Each row of a before or after table is a point. One or more steps were done to the points. Then noise was added and the rows were shuffled. The steps act on columns, c1 being the first. Name the steps. A step turns or swaps two columns, mirrors them in a line or flattens them onto one, adds a multiple of one to another, or multiplies or shifts one. Angles are multiples of 10 degrees, from the lower column toward the higher: turns from -170 to 170, lines from 10 to 170 but not 90. Use the fewest steps. Two steps may share a column if one is a turn and the other turns, adds or multiplies; they go together, in the order done. Otherwise the lowest column goes first.

Before:
-64, 45, -40
44, 35, -61
-9, -63, -15
22, 48, 15
-37, 6, 28
-30, -34, -34
-65, -23, 48
-34, 8, -1
-38, -15, -15
42, 5, 45
-35, 11, 18
48, 13, -43
17, -9, -64
After (13 x 3):
-32, 28, 20
50, -26, 67
-56, 44, -43
56, 2, -15
-52, 5, 36
21, -37, -48
-10, 30, -1
-61, -22, 13
6, 74, 40
32, -35, 41
-12, 40, -32
-1, -17, 63
-2, 31, -15
Steps: turn c1 and c2 by -60 degrees; multiply c3 by -1

Before, 12 rows:
-43, -24, 9, 27, -20, -10, -5, -36
-29, -36, 15, 5, -42, -25, -10, -28
52, 83, 17, 15, 9, -78, -16, -15
-8, 25, 17, -2, -3, -28, 40, 33
-23, -53, -28, 43, -24, 52, -10, -2
18, 8, 37, -16, 15, 3, 7, 18
14, 72, 6, 16, -53, -11, -29, -17
19, 26, -15, 74, -27, 2, -43, 20
-18, 25, -29, -16, 45, 18, -8, 2
38, 35, -31, -4, -34, 5, 9, -60
9, 24, 4, -10, -57, -121, -17, 19
-7, 10, 14, -15, -21, -16, -41, -33
After:
-23, -37, -53, 43, 18, 51, 0, -2
52, 58, 5, 15, -12, -78, -5, -15
19, 8, 35, -17, -30, 3, 18, 18
-8, 7, -7, -15, -21, -17, -30, -34
-16, 19, 42, -14, 43, 20, 1, 1
13, 50, -55, 17, -22, -12, -20, -16
-44, -16, -29, 27, -16, -9, 5, -34
-9, 17, 3, -2, -17, -28, 50, 33
39, 25, -39, -3, 17, 6, 19, -60
-30, -26, -35, 5, -29, -26, -1, -27
20, 18, -67, 74, 4, 1, -34, 20
10, 16, -47, -11, -21, -120, -6, 20
Steps: multiply c2 by 0.7; turn c3 and c5 by -70 degrees; add -0.5 times c4 to c3; shift c7 by 10

Before:
23, 15, -13, 17, -41, -15, -53, -15, 10, -17, -33, -32, 17, -25
11, 56, -44, 31, -54, 59, -7, -8, 40, 45, 62, 41, -45, -32
33, -12, -70, 49, 16, 27, 36, 49, -24, 28, 34, 3, 37, -16
-7, -10, -2, -10, -36, 57, -36, 0, -4, -18, 11, -48, 32, -16
-71, 71, -29, -11, -33, 37, 24, -33, 47, -33, -32, 46, 10, -28
-60, 34, -70, -10, -50, -26, 9, 79, 14, 11, -47, -16, -3, -6
15, -33, -20, 28, -58, -52, -5, 16, -35, 30, 32, 0, 16, 13
10, -28, -44, 26, -51, 24, 22, -35, -49, -12, 17, -45, -38, -64
13, -26, -10, 38, -54, 6, -20, -31, -20, 36, -46, 26, 0, -94
38, 45, 7, 13, -18, 7, -43, 62, -54, -1, 10, -4, -17, 5
-36, -21, 14, 42, 1, 40, -42, 19, 38, -50, 39, -56, 46, -51
-51, -1, -73, 23, -37, 10, 19, -23, 2, 23, -43, 34, -52, -9
-62, -8, -59, -13, -49, -47, -79, -27, -25, -27, 9, 54, 19, -30
0, -20, -59, 70, -24, 63, 13, 38, -14, -51, 35, 31, 59, -11
After (14 x 14):
-60, 23, -70, 14, -49, -26, 10, 80, 14, 15, -46, 12, 9, 31
0, -1, -49, -16, -22, 63, 11, 40, -15, -48, 35, -73, 67, -23
-60, 21, -56, -55, -48, -47, -79, -26, -24, -49, 11, 5, 28, -22
13, 68, -8, -21, -53, 6, -20, -31, -21, 30, -47, -43, 2, -71
-6, 8, 4, 45, -36, 56, -38, 0, -3, -30, 9, 18, 34, -17
-50, 7, -82, -30, -37, 10, 19, -23, 2, 29, -41, -29, -39, -5
10, 40, -47, 48, -52, 23, 23, -34, -49, -6, 19, -18, -29, -56
-70, 59, -27, -47, -33, 38, 23, -32, 48, -26, -31, 4, 15, 47
16, -27, -18, 4, -58, -54, -6, 16, -36, 29, 32, -29, 18, -23
23, 30, -10, 35, -39, -14, -52, -16, 8, -32, -33, -10, 18, 2
34, 7, -63, 6, 15, 27, 35, 47, -24, 38, 35, -48, 48, -19
10, 55, -51, -35, -52, 58, -7, -8, 40, 42, 64, -37, -37, 32
-36, 34, 22, 64, 2, 40, -42, 18, 39, -63, 40, -31, 43, -43
38, 18, 3, 8, -18, 7, -41, 61, -53, -15, 12, -12, -20, 42
Steps: turn c2 and c14 by 60 degrees; turn c3 and c13 by -10 degrees; mirror c4 and c12 in the line at 140 degrees; add 0.3 times c7 to c10

Before (8 x 24):
9, 60, -30, -26, -27, 6, -4, 9, 19, -11, -21, 7, -20, -12, -7, 23, -6, 15, -4, -2, -8, -45, -39, -15
-11, 16, -51, -53, 5, -18, -16, -13, -22, 49, -16, 2, -19, 18, 45, 56, 18, -29, -73, -15, -11, -12, -29, -28
42, -20, 14, -39, 47, -75, -39, -58, 4, 80, 16, 22, -32, 10, 70, 35, 88, -39, -57, -74, -4, 10, -69, -26
-39, 32, 8, -46, -30, 6, -27, -14, 13, -3, 1, 11, 23, -4, 17, -12, 8, 9, -31, -19, 37, -38, -9, 26
0, -15, -28, -30, 6, -17, 14, 3, 2, 26, 3, 33, -9, 42, 53, 56, 7, 5, -50, -42, 32, -27, -62, -30
-40, 51, -9, -1, -11, 18, 9, -11, 7, 19, -9, -9, 60, 3, -7, -12, -34, -38, 59, -9, 25, -27, 18, 0
-37, 39, -29, 13, -10, 5, 32, 38, 7, 12, -52, -21, 40, -13, -31, -13, 19, -10, 31, 59, 36, 6, -6, -3
-22, 20, 14, 2, 64, 2, 37, 7, 39, 9, 44, -46, 36, -46, -32, -58, 9, -44, 43, 24, -1, 14, 40, 40
After, 8 rows:
3, 20, 10, 2, 63, 4, -52, -19, 42, 9, 45, -46, 71, -46, -34, 57, 2, -110, 43, 25, -1, 15, 36, 19
-1, 60, 25, -26, -29, 8, 14, 32, -27, -12, -21, 8, -41, -11, 13, 11, -3, 38, -6, -2, -8, -45, -25, 0
2, 15, 12, -52, 3, -16, 33, 9, -45, 49, -17, 2, -38, 17, 67, -40, 12, -72, -73, -16, -9, -12, -31, -7
31, -19, -57, -38, 47, -75, 38, 0, -35, 80, 17, 22, -65, 11, 45, -9, 90, -97, -57, -74, -4, 9, -90, -27
-2, 29, -17, -46, -30, 6, -13, -5, 6, -4, 0, 11, 45, -5, 8, 17, -7, 22, -30, -19, 35, -41, -17, -37
3, 38, 42, 14, -11, 5, -7, 32, 9, 14, -52, -22, 77, -15, -6, 10, 6, -27, 30, 59, 36, 5, 18, 30
-15, 50, 11, -1, -10, 20, -2, -20, 8, 20, -8, -9, 120, 3, 0, 9, -42, -94, 58, -9, 25, -27, 6, 9
1, -14, -14, -29, 7, -15, 23, 41, -53, 28, 2, 33, -19, 43, 59, -16, 8, 13, -50, -42, 32, -26, -45, 23
Steps: flatten c1 and c17 onto the line at 70 degrees; mirror c3 and c15 in the line at 110 degrees; turn c7 and c24 by 110 degrees; turn c8 and c23 by 40 degrees; turn c9 and c16 by 110 degrees; multiply c13 by 2; multiply c18 by 2.5
